Every row gives one point. To make a cloud, some directions were put in groups of two or more. Within a group, all points are equally far from the middle, so they leave a hole (a ring in 2 directions, a hollow ball in 3). The other directions are filled evenly. Then the cloud was stretched, turned, moved and blurred a little. Count the holes, and give their numbers of directions, smallest first.

Cloud, 14 rows:
[[-16.6 -15.1]
 [-35.5 -25.5]
 [-14.4 -23.9]
 [ -9.5 -17.8]
 [  1.3 -26.2]
 [-26.6   0.6]
 [ 21.0 -38.4]
 [-12.1  31.4]
 [ -1.5 -35.7]
 [ 20.6 -16.8]
 [ -3.1  16.1]
 [-20.8  12.4]
 [ 27.0   3.9]
 [ 16.1  22.2]]
Holes: 0

Cloud, 19 rows:
[[ -7.8 -22.0  -8.1]
 [-23.1 -14.9 -25.2]
 [  5.4 -31.8  28.0]
 [ 19.0  13.8  14.5]
 [-16.1  -0.2  -4.9]
 [-36.5   1.8  27.0]
 [  5.0 -28.4 -11.3]
 [  8.3   8.0  16.2]
 [-13.9 -38.8  16.7]
 [ 30.8  -9.1  33.1]
 [ 14.5  30.2  -0.8]
 [ 11.4 -19.5 -11.2]
 [ 18.5 -38.8  24.0]
 [-17.4  16.0  -6.8]
 [ 12.4  15.9  21.0]
 [ 24.7  10.8  14.0]
 [ -1.6 -13.3  44.2]
 [ 30.1 -29.0  41.7]
 [ -0.3  18.7  16.4]]
Holes: 0

Cloud, 27 rows:
[[ -1.5  22.0 -21.1   2.4]
 [-28.8  -9.5  -2.7 -23.8]
 [ 34.6  13.1  17.4  -4.4]
 [-10.2  -9.5  47.4 -14.8]
 [-30.4 -18.6  -1.6  21.3]
 [-36.6  -6.3   4.5 -18.2]
 [-26.3  -2.9  -9.8  22.5]
 [  1.6   6.7 -29.8  17.2]
 [ -1.8  28.1  -6.0  -2.2]
 [ -2.1 -38.9  33.4   5.1]
 [-36.0   2.2  16.2 -17.6]
 [ 37.2 -28.0   2.4   1.3]
 [  0.6  -6.1  27.1 -36.2]
 [-23.2 -26.8   5.4  25.3]
 [-23.4  12.3  30.1 -10.2]
 [-23.2 -35.1   7.3  16.5]
 [ -5.2  -6.5 -23.4 -22.1]
 [ 27.3 -28.2 -16.2   7.4]
 [-23.2  -5.7   0.1 -30.1]
 [ 17.6  25.6  -2.7 -15.8]
 [ -2.6 -30.7  42.9   3.9]
 [ 37.3   7.4  19.0   2.2]
 [  4.1 -40.8  29.2  -0.6]
 [ 33.1 -24.2 -13.7  11.7]
 [ 18.8  23.8  16.1  -4.8]
 [-28.6  10.9  25.5 -11.6]
 [-24.4 -35.3  -1.0   6.1]]
Holes: 2 (2, 2)

Cloud (53 x 6):
[[ 26.1 -14.0 -10.5 -31.4  11.6  -1.3]
 [  1.0 -14.2 -13.1 -23.8  34.5  -8.7]
 [-14.1   6.7 -10.6  50.6  -2.5   9.3]
 [-15.3   7.0  10.4  -6.3  31.0 -37.9]
 [ 25.4 -16.4  20.6  14.9  18.0   5.0]
 [ -7.4 -26.2 -39.0  20.0   5.9  24.3]
 [-24.0   9.8   3.7  37.6  -6.9  13.6]
 [-12.7  14.7 -39.4  -1.4 -14.4 -18.8]
 [ -1.2 -14.1 -34.7  15.2  -1.1  41.2]
 [-21.5  30.3  21.4  25.0  -9.1   1.1]
 [ 29.9  -2.9 -10.1   4.0   7.8 -27.4]
 [-29.7   4.2 -10.6  -6.6 -22.3  10.1]
 [-29.0  13.5 -23.3  21.1   7.2   6.9]
 [  5.3 -22.2 -24.0  28.7  -9.3  33.1]
 [ -8.0 -25.9 -44.3  16.6  14.1   8.1]
 [ 10.4   9.1 -42.9   4.5   9.1  38.6]
 [-24.2   1.5 -12.0   7.6  -9.7 -44.0]
 [ -1.7  34.6  15.0   7.8 -39.4   0.6]
 [-14.1  11.7  12.7  28.5   4.3  28.8]
 [-20.0  -7.4  16.6  20.5  -6.7 -43.0]
 [-14.6  40.7   0.0  -3.5  14.2 -13.4]
 [ -6.6 -11.0  14.9  15.3  42.2  -8.8]
 [ 36.6  11.9  -7.5 -12.4  19.0 -14.7]
 [-18.4  31.4  16.2   0.7 -31.4   0.1]
 [-24.6  -3.8 -17.6 -16.2 -26.8  -6.0]
 [ -2.9  32.4  -1.9  39.7  19.8   3.8]
 [-18.9 -28.7 -32.6   3.2  15.1  -5.8]
 [ 31.7  11.4  16.0 -20.3  -3.6 -20.8]
 [ -7.9  34.9   4.7  17.2 -35.8 -13.4]
 [ -5.1  26.5  -3.2 -28.5  14.7   6.0]
 [ 14.6  -9.4 -41.4  34.9  -0.6   5.8]
 [ -1.2 -15.8 -13.7 -29.5 -25.2 -13.8]
 [ -8.1 -12.1  -7.5 -30.1 -21.7 -24.5]
 [ 27.6   4.9  -9.5  -3.8  30.7  33.0]
 [-12.7  -1.5 -49.9   8.5   5.8  14.5]
 [  8.8 -17.9 -13.6 -23.5 -31.3  -2.0]
 [ 11.8   7.9   4.1  23.0  38.5 -26.6]
 [  6.9  34.8  31.1   8.8  10.9 -34.2]
 [-13.5 -10.3 -35.0  41.4  10.9  -3.2]
 [-12.8   2.8 -20.4  36.9  11.5  29.5]
 [-10.4  23.6  40.2 -18.0   2.8 -27.2]
 [ 21.6  -5.1 -45.4  21.3  -9.6  16.1]
 [  6.8  13.7 -38.3   5.8 -22.6 -20.6]
 [ -6.4 -40.0  -5.2  -3.1  19.6   6.5]
 [ -9.0 -19.5 -38.7  34.4  11.2  12.7]
 [-14.1  14.4  -8.3   0.5  23.8  25.7]
 [  6.0   4.6  -4.1  23.2   8.8  47.0]
 [ 23.1 -11.5 -38.9  -2.8 -15.0  -4.7]
 [ -1.6   5.3   1.4   9.8   9.8 -53.6]
 [ 14.0  23.6 -16.4  25.3  36.6  14.4]
 [  8.3   2.0   5.5 -41.9   4.0 -22.6]
 [ -0.8 -15.6 -15.2  46.9  -4.8   5.4]
 [ 25.0 -25.1   9.3 -20.6  -0.9   8.9]]
Holes: 2 (2, 4)
